Every row gives one point. Each copy is the shape, with its points in the same order, stretched, turned, moved and blurred by noise. Some copies are also mirrored. Which?
In the rows, 128 means zero.

Shape, 6 rows:
[[157 120]
 [ 11 136]
 [169 160]
 [ 89 136]
 [151 161]
 [106 133]]
Copy 1:
[[ 90 111]
 [179 161]
 [ 59 138]
 [123 145]
 [ 68 141]
 [112 140]]
Copy 1 is: mirrored
Copy 2:
[[130 133]
 [122  24]
 [162 134]
 [133  85]
 [164 124]
 [136  95]]
Copy 2 is: mirrored
Copy 3, 6 rows:
[[182 140]
 [ 57  96]
 [170 180]
 [125 119]
 [157 158]
 [136 121]]
Copy 3 is: only turned

Shape, 9 rows:
[[154 143 168]
 [146 109  91]
 [ 81  82 187]
 [147  83 106]
 [121 120 181]
 [ 85 110 114]
 [ 81 127 166]
 [120  71 175]
 [ 95 107 121]]
Copy 1, 9 rows:
[[197 116 150]
 [ 82 123 127]
 [191  67  63]
 [ 88  93 119]
 [201  95 114]
 [110 118  75]
 [180 106  88]
 [175  61  86]
 [112 110  80]]
Copy 1 is: mirrored
Copy 2, 9 rows:
[[141 154  96]
 [152 113 162]
 [162  89  59]
 [180 105 146]
 [147 127  75]
 [129  83 130]
 [116 106  82]
 [188 102  75]
 [136  90 123]]
Copy 2 is: mirrored
Copy 3:
[[137 165 101]
 [157  94 132]
 [ 40  96  76]
 [149  72 102]
 [ 91 138  90]
 [ 73  89 141]
 [ 52 129 118]
 [ 89  87  57]
 [ 82  92 128]]
Copy 3 is: mirrored
Copy 4:
[[137 168 179]
 [137 103 105]
 [ 52 162 158]
 [120 126  97]
 [ 98 165 177]
 [ 83  90 126]
 [ 75 130 175]
 [ 83 176 140]
 [ 86 104 129]]
Copy 4 is: mirrored

Shape:
[[126 148 134 105]
 [130 121  87 187]
 [145 119 201 109]
 [107 206  58 108]
 [154 160 110 118]
 [119 123 134 109]
 [164 112 100  74]
 [171 145 143  45]
 [174 101 161 107]
 [163 128  83 190]]
Copy 1, 10 rows:
[[129 140 112  97]
 [124  96 176 167]
 [145 193  70 142]
 [137  54 153  43]
 [156 110 139  96]
 [115 142 127 119]
 [147 156 161  79]
 [166 171 104  48]
 [150 190 112 132]
 [136 106 176 172]]
Copy 1 is: only turned
Copy 2, 10 rows:
[[139 164 144 126]
 [104  67  93 127]
 [194 182 142 110]
 [ 60 142 137 165]
 [129 125 165 138]
 [135 165 132 112]
 [131 143 204  88]
 [165 184 228 112]
 [182 140 177  93]
 [115  37 119 131]]
Copy 2 is: mirrored

Shape:
[[142 133  73 137  84 104]
 [119 112 170 134 143 158]
 [141  89 197 121 171 134]
 [131 110 141 158 134 173]
 [104  97 163  97 156 117]
 [160 168  85 116  64  86]
 [ 94  93 149 127 170 136]
 [122  88 183 112 135 140]
 [178 154  82 180 115  87]
 [127  42 160 121 139 145]
 [ 79  83 125 101  63 108]
 [161 132  77 110 117 135]]
Copy 1:
[[ 70 166 172 159 138 128]
 [187 134 122 112 128 103]
 [189 164 126  78  99  93]
 [184 148 115 123 153 118]
 [133 139 126  96  89  77]
 [ 64 157 202 163 118 153]
 [151 144 101 112 109  74]
 [169 135 144  86 116  88]
 [110 212 174 179 130 150]
 [145 160 132  69 135  72]
 [ 83 105 194 126 139  62]
 [ 76 168 122 125 123 146]]
Copy 1 is: mirrored
Copy 2, 12 rows:
[[ 84 158 147 182 142 149]
 [172 119 128 102 143 132]
 [178 125 150  68 176 131]
 [169 131 112 115 129 162]
 [147 100 163 101 164 125]
 [ 77 171 143 203 166 112]
 [147  93 147  93 144 154]
 [172 119 156  94 150 122]
 [ 70 190 123 159 167 163]
 [175 124 179  90 141 164]
 [109 115 198 151  98 113]
 [132 135 128 183 180 167]]
Copy 2 is: only turned
Copy 3 (12 x 6):
[[175 153 110 170 139  98]
 [ 66  94 137  76 133 178]
 [  7  93 157 108 120 187]
 [100 126 109  73 145 189]
 [ 42  86 134 115 114 146]
 [177 170 164 169 133  53]
 [ 67  78 101 101 109 185]
 [ 41  83 153 102 158 158]
 [182 165 131 188  95 138]
 [ 35  90 105 129 189 189]
 [123  60 119 145 205  97]
 [136 197  99 141 120 103]]
Copy 3 is: only turned
Copy 4, 12 rows:
[[104 192 105 137 113  66]
 [145 108 120 152 118 144]
 [155 103 176 127 111 178]
 [152 112  89 185 106 112]
 [124 125 164 115 140 145]
 [ 83 233 107 134 107  87]
 [149 105 153 131 147 138]
 [134 101 157 137 113 145]
 [147 233 125 141  98  91]
 [138  67 172 136 100 116]
 [ 68 129 163 159 154  84]
 [117 156  68 130  93  81]]
Copy 4 is: only turned

Shape:
[[152 156  91 132 114 139]
 [162 108 122 189 130  97]
 [102 114  96 174 133 115]
 [150 102 178 158 139  93]
 [131  78 113 147 101  59]
 [174 133  81 124 147 115]
 [162 155 129 166 129 117]
 [ 90 150 173 159 135 170]
 [151  78  96 222 111 179]
 [137 140 180 203 130 116]
 [ 74 135 181 108 180 134]
 [ 70 156 120 160 115 109]]
Copy 1:
[[107 124 130 170 127 155]
 [181 197 120 147 156 179]
 [136 144  89 171 180 154]
 [207 186 160 107 138 118]
 [206 147 117 172 162 163]
 [147 135  89 155  96 166]
 [145 180 147 151 138 144]
 [102 136 175 117 178  79]
 [110 151 116 150 196 249]
 [164 217 176 124 181 118]
 [146 113 140  88 131  22]
 [119 138 133 182 197  92]]
Copy 1 is: only turned
Copy 2:
[[115 106 132 152 157 168]
 [104 129  92 132 114 192]
 [ 81 126 129 162 119 179]
 [115 181  88  80  97 145]
 [137 170 149 123  79 182]
 [132  99  74 165 121 168]
 [108 138  91 136 158 175]
 [ 47 149 148  90 153 106]
 [ 76  57 139 118 127 215]
 [ 71 165 107  93 147 171]
 [ 69 178 108  97  98  56]
 [ 74 164 177 153 151 156]]
Copy 2 is: mirrored
Copy 3, 12 rows:
[[157 117 121 165 109 115]
 [137 139 148  85  94 149]
 [136 100 126  94  98 135]
 [112 143 165  85 127 159]
 [ 91 141 122  92  73 131]
 [140 143 105 131 106 166]
 [154 125 158 136 104 137]
 [150  74 160 118 159 118]
 [174 117 128  49 122 104]
 [147 118 191  98 120 128]
 [100  84 144 108 175 179]
 [130  67 146 138  97 108]]
Copy 3 is: mirrored

Shape:
[[ 76  93 108 132  96 140 104 143]
 [108 131 127 152 116  71 123 133]
 [120 114 138 132  86 140  83 109]
 [ 90 110 131 138 148 144 144 131]
 [189 145 127 117  55 151 164 144]
 [139 199 162 166  80 143  76 176]
 [152 163 216 134  51 138  86 182]
 [103  94  95 111 153 129 158  68]
 [ 97 125  75  79  76 155 186 115]
 [111  94 145 164  93 121 114 152]
 [176 166 134  53 107 157  80 191]
 [ 81 114 132  96 105 128 135 112]]
Copy 1 (12 x 8):
[[111 115 236 112 126 130 137 132]
 [118 146 173 172  98  81  70 147]
 [137 116 182  92 145 112 165 178]
 [ 84 123 158 145 132 129 104  85]
 [190  66 124 141 117 216 175 161]
 [122  57  94 141 137  84 166 223]
 [139  28 110 168 220 102 167 238]
 [121 174 166  92  85 149 104  53]
 [152  76 207  78 101 212 139  44]
 [107 128 194 160 130 124 115 186]
 [217  69 124 159 186 115 248 106]
 [131  96 187  93 159 122 119  82]]
Copy 1 is: mirrored
Copy 2:
[[ 90 146 140  83 109 122  94 147]
 [127  82 115 120 101 143 132 143]
 [133 158 163 101  93 151 107 125]
 [ 82  99 107  86 135 140 100  88]
 [149 171 132 163 140 158  50 142]
 [164 126 189 138 113  89 112 128]
 [178 129 224 129 152 136  92 140]
 [ 93 130  61  90 114 169 116  93]
 [ 95 185  63 102 149 140  68 153]
 [117 112 155 102  95 138  80 131]
 [106 156 180 156 195 140 140 145]
 [116 133 114  79 148 154 120 121]]
Copy 2 is: mirrored
Copy 3, 12 rows:
[[ 86 117 154 131  60 122 136  88]
 [126 117 144 151  90 141  90 137]
 [102 155 148 181  81 148 152 100]
 [138  85 137  94 130 124 136 105]
 [ 66 153  51 117 133 142 114 127]
 [ 30 150 145 162 155 123  90 115]
 [ 51 211 125 168 116 168  93  94]
 [182  77 115 125 109 126 157 106]
 [ 74  71  57  95  71 113  98  67]
 [104 142 155 130  96 156 133 129]
 [ 56 214 101 146  85  65  99  85]
 [118 110 117 139  64 138 109  70]]
Copy 3 is: mirrored

Shape (15 x 9):
[[ 56 187 120 129 133 112 184 132 139]
 [126  85 129 185 204 106 139 149 132]
 [107 171  85 142 135  76 153 165 177]
 [145 178 193  88 115 105  94 102 156]
 [193 120 148 142 179 185 134 103 101]
 [103 155 176 122  91 128 125  92 149]
 [158 133 190 121 117 142  93 109 113]
 [ 73 160 137  94  99  68 160 173 179]
 [128 110 122 168 141 160 148 152 147]
 [150  84 114 102 153 168  97 106 105]
 [100 159 161 147 144  94  69 123 215]
 [108 186 174 179 100  79  79 135 153]
 [144 106 128 142 183 172  94 126  81]
 [ 91 145 117 154 179 156 164 201 135]
 [120 119  87 174 168 138 142 170 141]]
Copy 1 (15 x 9):
[[196 195 132 137 110  83 140 146 106]
 [157 165 126 155 147 148 130  54 163]
 [157 233 163  81  85 134 137 102 127]
 [163 116 235 126 134  77 117 128 134]
 [127 108 137 209 127 147  55 112 138]
 [167 119 165 128 137  60 131 157 137]
 [149  78 181 137 152 107  99 132 136]
 [165 209 200  68 143  84 154 133 106]
 [127 159 109 138 124 120  87 106 134]
 [104 100 133 172 137 136 130 109 124]
 [161 163 206  99 116  50 145  62 161]
 [197 132 177  60 122  80 134 103 153]
 [133  92 115 181 140 146 105  85 122]
 [155 194 125 139 129 117  77  82  92]
 [136 191 106 131 109 145 107  80 127]]
Copy 1 is: only turned
Copy 2, 15 rows:
[[ 75  78 119 140  98 157  96 132 123]
 [157 131 116 164 182 129 148 155  73]
 [ 87 146  57 131 144 123  93 131 129]
 [129  96 162  40 159  80 130 105 208]
 [144 130 210 179 158  76 152 128 120]
 [ 92 108 172  78 142 128 118  99 141]
 [161 114 203  81 143  94 140  96 156]
 [ 94 105  81  68  96 127 113 129 138]
 [114 150 131 178 153 106 132 111  57]
 [162 143 187 142 130 133 216  97 136]
 [109 120  75  70 249  94 139  83 141]
 [138 128 109  62 185 120  60  84 148]
 [187 121 183 167 141 124 184 100 121]
 [137  97 102 193 121 103 129 114  60]
 [127 152  96 191 152 123 135 116  70]]
Copy 2 is: only turned

Shape:
[[112 140 114 120 169 137  51  99 163  82 132]
 [ 95 148 100 147 106 192  86 102 135  96 146]
 [140 128 148 151 123 139 111 197  93 175 149]
 [145  94 151 132 128 136 129 126  36 143 105]
 [112 133  80 139 178 208  80  90 139  86 149]
 [110  69 149 142  91 110 143 133  87 163 145]
 [130 119 125 199 110 108 143 166  61 141 106]
 [ 92 180  89 131 144 142  43  54 145 101 150]
 [112 115 157 176 139 163  79  78 149 107 111]
 [169 115 149 137  63 128 103 146  93 129 111]
 [ 85 217 150  85 162 164 140 151 138 136 101]
 [179 117 139 159 101 121 144 123  96 199 116]
 [ 94 147  90  96 154 155 132 162 144 146  66]
 [169 118 145 148 105 104 181 158  97 130 141]]
Copy 1, 14 rows:
[[ 73 183 141 121 145  57 127  81  89 122 121]
 [ 70 140 175 142 171 118 127 156 113  69 131]
 [156  31 167  87  62 130  96 189 119 174 129]
 [173 122 161 137  63 176  93 169 123 127 203]
 [ 35 161 187 152 130 115 150 119  76  70 155]
 [158  70 140 155  98 150  65 177 188 112 142]
 [201  71 165 105  87 155  75 120 136 103 162]
 [ 54 163 149 136 223  43 121  97  99 112 151]
 [117 151 127 191 157  98 108 128  85  68 123]
 [179 112 135 106 102 106 111 175 151 122 147]
 [ 99 150 162 109 167 207 177 140  34 229 119]
 [180  42 123 159 118 121 129 169 142 153 174]
 [121 145 215 133 121 167 182  81 102 204 129]
 [165  83  97 104  89 172 117 154 137 122 148]]
Copy 1 is: only turned
Copy 2 (14 x 11):
[[135 189 155 191 102 100  91 100  79 124 204]
 [167 158 169 130 109 124  89  42 104  84 180]
 [ 97  89  64  86 140 118 103  83 142  57  41]
 [100 127  82 102 162 155  64 161 159 150  36]
 [190 160 145 187 120 147  79  67  79 113 221]
 [121 119 119 103  85 127 115 158 176 114  18]
 [ 88  43 111  90 165 146 107 118 141 144  52]
 [155 175 170 164  64 105  82  73 114 112 242]
 [ 91 220 161 171 111 149 102  77 110 139 163]
 [ 87 148 147  62 170 134 101 132 164  66  66]
 [156 194  48 105 197  94 112  45 143 159 145]
 [ 77 117 101  70 151 186 148 151 202  82  75]
 [188 153  91  76 171 134 115 112  84 170 144]
 [ 94  80 108 121 186 129 155 141 193  93  59]]
Copy 2 is: only turned
Copy 3, 14 rows:
[[ 72  84 172 124 123 113 105 179 187 120 156]
 [100 101 187 119 166 135 129 184 174 165  97]
 [131 197 140 179 118 103 127 105 146 116  87]
 [172 148 133 166 139 139 105  90  77  91 148]
 [ 98  63 181 125 177 124  86 213 181 174 130]
 [154 156 161 143 140 103 107  26  69  96 109]
 [186 184  99 125 125  97 161 103 122 128  82]
 [ 97  47 209 131 107 139 144 197 206 154 143]
 [ 95 104 182 113 127  93 101 165 115 105  88]
 [102 188 138 169 119 116 165 115 110  96 119]
 [123 105 110 131  93 194  98 137 170 147 120]
 [142 157 135 181  78 100 142  82  69 117 100]
 [110 131 111  98 109 139  73 136 132 165 149]
 [155 161  79 161 127 114 155  53 105 112 100]]
Copy 3 is: mirrored
Copy 4 (14 x 11):
[[150 150 170 136 155  61 131 122 175 128 184]
 [186 147 134 161 164  66 108 142 116 121 151]
 [126  99 154 122 136 139 125  57 103 135 115]
 [102 181 167 170 114 167 165 122  63 139 125]
 [160 142 172 156 168  65 106 143 137 151 219]
 [116 157 102 135 101 147 117  80 107 156 112]
 [123 180 160 142 136 179 104 106  56 104  82]
 [155 165 152 125 178  37 153 146 145 101 195]
 [102 203 153 186 156  77  99 132 135 165 137]
 [158 172 130 177 164 138 161 115 110 114  82]
 [127  71 165 114 113  84 164 152 120  90  92]
 [ 75 145 118 157 180 153 145 105 109 133 107]
 [121  83 150 144 116 107 134 128 144  60 136]
 [141 144 127 125 153 184 125 116 112 143  72]]
Copy 4 is: mirrored
